Rows are points. Examples show where two turns around zero, p and q, send a point. Where does a point land after both, in the order given? Backwards means that the second turn is done in reverse. Each puzzle has new turns, and all numbers are rounded.

Turn p:
[ 3.0 -0.5 -0.8] => [-1.9 -2.3 -0.9]
[-0.3 -3.1 -1.0] => [-1.5 -0.5  2.9]
[-1.8 -0.6 -1.8] => [-1.1  2.0  1.2]
[-0.8  4.1  3.7] => [ 4.6  0.7 -3.1]
Turn q:
[-3.1  4.6 -1.3] => [-2.0  3.3 -4.2]
[-1.4 -1.9  0.1] => [ 1.4 -1.7 -0.9]
[ 2.8 -0.5  2.0] => [-1.4 -1.1  3.0]
[ 1.7 -2.2 -0.8] => [ 1.9 -0.5  2.1]
Where do these land?
q, then p: [0.6 0.0 4.3] => [1.3 1.1 4.0]
p, then q: [-1.3 -2.0 -0.1] => [-1.9 -1.4  0.1]
q, then p: [ 0.6 -2.3 -1.4] => [-0.1 -2.7 -0.7]
p, then q: [ 0.1  4.3 -2.8] => [ 1.2  4.3 -2.6]

Turn p:
[-2.0 -2.3 -0.3 -0.2] => [ 0.3 -1.2  2.5  1.2]
[ 0.1 -1.3  1.6 -1.6] => [-2.2 -1.0  0.4  0.9]
[-2.1  3.4  1.7  5.8] => [ 1.9  6.8  1.2 -0.8]
[ 3.7 -1.7 -3.5 -1.9] => [ 0.7 -4.7 -1.8 -2.7]
[0.1 1.7 2.8 1.4] => [-1.6  3.2 -0.3 -0.1]
[ 0.3 -2.0 -2.3 -2.2] => [ 0.7 -3.7  0.1  0.3]
[ 0.0  2.3  0.0 -1.3] => [ 0.2  0.5 -2.3  1.2]
Turn q:
[ 1.2 -2.4 -0.8 -3.5] => [-3.4 -1.1 -2.6  0.7]
[-0.1  1.0 -1.8  0.7] => [-0.5  1.5  1.4  0.2]
[-1.6  2.3  2.8  1.5] => [ 3.5  0.0  0.5 -2.3]
[ 5.5 -0.7  2.3 -0.8] => [ 1.4  0.8 -4.8  3.3]
[-4.1  0.2 -3.4 -0.3] => [-2.9 -0.2  3.9 -2.3]
[-0.9 -0.4  0.9  2.4] => [ 1.9 -1.0  1.6  0.5]
Where do these land?
q, then p: [-2.3 -0.1 -1.2  0.7] => [-2.2  0.4  0.6  1.3]
q, then p: [-3.7 -2.7 -1.3  0.6] => [-3.0 -0.3  3.4  1.6]
q, then p: [-0.3  0.3  2.7  1.9] => [-1.4 -1.3 -0.8 -2.6]
p, then q: [ 1.8 -1.8 -1.4 -4.9] => [-2.5 -3.9  2.1  2.5]
q, then p: [1.6 6.4 1.5 1.1] => [-0.1  0.5 -6.7 -1.1]
q, then p backwards: [ 1.7 -1.0 -1.6  1.7] => [-2.7  0.1  1.2 -0.9]
p, then q backwards: [ 1.1 -1.2  1.3 -1.1] => [-0.8 -1.4 -1.1 -1.4]

Turn p:
[-2.7 -0.1  2.4 -0.9 -0.2  1.0] => [-2.2 -0.4  0.4 -2.0 -2.3  0.6]
[ 1.9  3.7 -2.1 -0.5  0.6  2.0] => [ 1.9  1.1 -2.9 -1.6  2.8  1.8]
[-3.9 -4.0 -0.7 -1.0  1.1 -1.8] => [-2.7  2.3  2.2  2.9 -3.4 -0.2]
[-0.1  3.9 -1.0  0.7 -0.6  0.2] => [ 2.0  1.3 -0.1 -2.8  1.6  1.0]
[ 2.7 -2.5  0.4 -0.4 -0.5  0.6] => [-0.7 -2.0 -1.3  2.1  0.8 -1.7]
[ 4.0 -0.9 -0.7 -0.5 -4.7 -2.8] => [-0.3 -1.2  1.7  1.1  4.9 -4.2]
[-2.5 -4.6  0.5  2.1  0.2 -0.2] => [-0.6  0.2  1.0  2.2 -4.5 -2.4]
[0.6 4.6 1.3 0.6 4.1 1.0] => [ 2.8 -1.2 -1.1 -2.1  0.0  5.2]
Turn q:
[-0.4  3.5  2.7  1.5 -1.7  1.6] => [-2.9  2.9 -1.1  1.6 -2.6  0.5]
[-2.5 -2.7  1.9 -1.8  0.6 -2.2] => [ 3.1  1.3  1.8  1.1  1.4 -2.8]
[ 3.2 -3.5 -2.1 -2.4  3.0  2.4] => [-0.2 -4.6  3.3 -3.9  0.4 -0.8]
[-2.6  1.2  1.0  4.2 -1.9 -1.5] => [ 0.6  4.5 -3.2  0.5  0.5  1.1]
[-2.2 -0.4 -0.8 -1.7  1.7 -0.2] => [ 0.2 -1.0 -0.1  0.6  1.8 -2.6]
[-0.1  0.8 -1.5  0.2 -4.1  2.0] => [-2.8  0.9  0.7  1.2  1.6  3.3]
[ 4.6  1.1 -1.2  0.0  2.4 -2.1] => [ 1.9 -4.0 -1.3 -1.1 -3.1  1.3]
Where do these land?
q, then p backwards: [-5.3 -1.1  1.4 -0.1 -2.0  2.1] => [-0.4 -0.6 -4.3 -2.5 -3.1 -2.1]
q, then p: [ 2.3 -3.3  2.2  1.5  2.3  1.3] => [-4.0 -1.6  0.9 -0.9  3.1  0.4]
p, then q backwards: [ 2.9 -3.3  0.8  0.8 -5.7 -3.5] => [-3.8 -1.7  0.2 -6.0  3.0  1.7]
q, then p: [ 1.7  3.3 -0.1 -1.7  0.0  1.6] => [-0.6  1.4  0.9 -0.6 -2.6 -3.0]
q, then p: [-5.0 -2.2  0.2 -1.7  1.8 -1.1] => [ 2.6 -1.2  3.2  2.6  1.1  3.2]
q, then p: [ 1.7 -1.4 -4.1 -0.3  0.3  1.5] => [-3.0 -0.2 -1.9  2.3 -2.3  1.0]
q, then p: [ 0.0  2.2  1.7  1.1  1.3 -1.2] => [ 1.0  1.7  0.7 -0.4  1.9 -2.0]
q, then p: [ 1.8  2.8  0.0  0.2  1.6 -2.1] => [ 0.4  1.4 -0.6  1.2  1.0 -3.6]
p, then q: [ 0.0  3.0 -2.2  0.2  0.3  1.3] => [-1.9 -3.3 -0.5  0.3 -1.0 -0.1]
